Every row gives one point. Before rounding, the points of a table are all equally far from one centre. They may lie mostly on one side of it. Write the centre, to within rounding.
(in the rows, 128 means zero)

Points (9 x 2):
[[138 137]
 [ 66 107]
 [156  86]
 [133  58]
 [131  57]
 [ 76 129]
 [ 66 110]
 [ 93  56]
 [ 87  60]]
Centre: [111  99]

Points (9 x 6):
[[ 78 156 136 109 137 169]
 [125 190 139 180 173 125]
 [187 238 135 128 141 112]
 [119 166  87 155 194  96]
 [175 188 118 211 162 139]
 [173 130  64  93  65  84]
 [ 86 173  72  86 143 160]
 [158 184  56 114 197 201]
 [145 164 125  37 184 133]]
Centre: [175 143 105 120 135 146]

Points (14 x 9):
[[190 111 179  35 150 146 135 131  68]
 [179 109 177  54 156 107 103 133 104]
 [186 144 155  20 142 163 131 148  77]
 [169 129 146  76 158 114 175 116  49]
 [161 120 176  76 113 184 122 187  50]
 [178 125 152  92 106 148 193 104  89]
 [229 111 142  57 139 156  85 128  93]
 [234 117  90 133 135 155 104 159  74]
 [205 118 195  73 163 135 104 108 101]
 [196  76 158  79 158 110 131 143  55]
 [170 106 124  32 175 182 101 168  65]
 [171 106 214  81 178 142 106 125  95]
 [210 146 172  50 116 158 116 147  78]
 [189 102 171  22 157 158 139 139 113]]
Centre: [171 122 136 106 159 166 134 149 102]

Points (17 x 14):
[[189 101  65 142  94 176 132 114  93  73  89 145  93  96]
 [130 106  45 171 151 222 146 100  96  70  97 166 128 130]
 [157  92  32 119 175 147 188  78  88  86  72 167 145 167]
 [132  68  53 153 125 194 189  79 101  88 134  95 107 157]
 [180 103  99 122 191 123 194  68  51  78  74 158  75 179]
 [139  81  64 101 148 148 180  47 124  86 123 152 107 167]
 [192 110   7 112 160 161 118 111  86  35  90 112  97 197]
 [118 106  96 134 154 194 181 151 150  60 139 149 154 153]
 [150 101  42 135 144 133 165  83   8  79  82 106  94 184]
 [196  69 111 143 146 161 191  70 108  82 142 105 131 101]
 [158 135 139  93 187 148 186 122 120  48  89 176  82 152]
 [143 117  51 140 158 173 210  67  99  56  94 139 128 130]
 [152  85  57 140  81 123 187 108 129  86  79 125 146 163]
 [108 105  57 128 187 177 191 118  96  45  63 124 192 156]
 [148 113  16 131 152 156 162  84  91  40 115 126 153 214]
 [127 111  74 116 165 138 192  95 140 118 101 148  93 134]
 [171 116  59 195 104 162 166  53  73  75  78 136 155 165]]
Centre: [155  98 116 141 162 152 124 111  93  71  87 106 129 170]

Points (27 x 20):
[[129 134 148  82 169  33 223 124 154 157 129  65 184 104  57 123 165 109
  101  98]
 [135 121 220 143 167 125 190  67 182 124  83  20 166 166 110  91 154 102
  107 100]
 [128 156 135 115 165 123 226 162 146 178  93  26 144  96  77  52 157 140
  108 137]
 [102 121 144 129 169  71 191  88 187 121 100  48 155 107  89  27 104 128
  150  55]
 [ 76 110 152 151 180  70 153  95 172 138  66  61 161 107 140  59 160 116
  148 156]
 [169 124 127 111 208  71 191 116 152 155 114  25 161  62  75  81 116 102
  121  83]
 [175 116 134 116 195  96 225 105 205 111  98  47 120 106 136  99 196 103
   97 121]
 [142 163 136 112 194 102 214  99 213 145 141  24 150  89 106 111 153  90
  132  72]
 [127  64 116 124 214 128 203 117 139 158  98  18 156 120 120  64 155  52
   98  96]
 [124 120 169 115 181  87 180 118 157 178  93  43  97  75  78  85 167  67
  144 114]
 [151 126 106 117 182  89 157  79 166  84 110  42 122  49  88 103 152  93
  121 101]
 [164 131 158 135 220  85 231  66 161 154 101  52 192 103  66  99 132 110
  146 124]
 [108 128 161  94 193 112 150 125 130 121 172  49 160 101 119  58  91  88
  150 127]
 [148 156 131 135 203  55 245  73 151 135 137  86 163 141 123 125 137  77
  103  75]
 [143 159 132 112 179 119 147 104 191 145 114  57 170 124 129  41 195 107
  162  84]
 [152 134 160 160 176 114 157 114 172 149 136  44 168 121  99  48 110  73
  114 103]
 [124 145 137 107 240 119 203 115 177 109  66  55 131 157 108  50 137  28
  115 125]
 [ 77 184 107 127 207  96 201  79 174 120 109  68 146 111 100  83 103  43
  146  82]
 [ 66  81 128 124 139  92 176 118 151 102  66  26 168 161  77  77 203 140
   82 114]
 [132 123 171 125 212 120 213  53 176 127 132  69 167 126  55  50 146 117
  143 124]
 [151 140 152 150 200  52 212 118 191 124 167  55 158 109  97 105 145 114
  136 101]
 [139  86 162 138 167  68 236 144 149 121 124  34 186  97  84  72 155 120
  124  85]
 [ 49 155 159 156 164  66 208 126 145 169  97  66 153 160 106  69 167 125
   84  89]
 [128 117 131 128 190 107 230  90 162 156 177  58 174 119 144  86 162  93
  130  85]
 [141 156 124 145 179 126 246  74 127 149  86  25 202  98  81  92 114  99
  136 103]
 [128 167 116 155 163 106 178  58 133 174  92  26 154 146 104  98 194  99
  150  85]
 [136 172 130 109 206  81 226 112 171 118 100  59 178  91 117 120 114  31
  119 100]]
Centre: [113 120 128 105 187 126 181 129 147 123  82  83 144 148 100 127 129 127
 130  97]
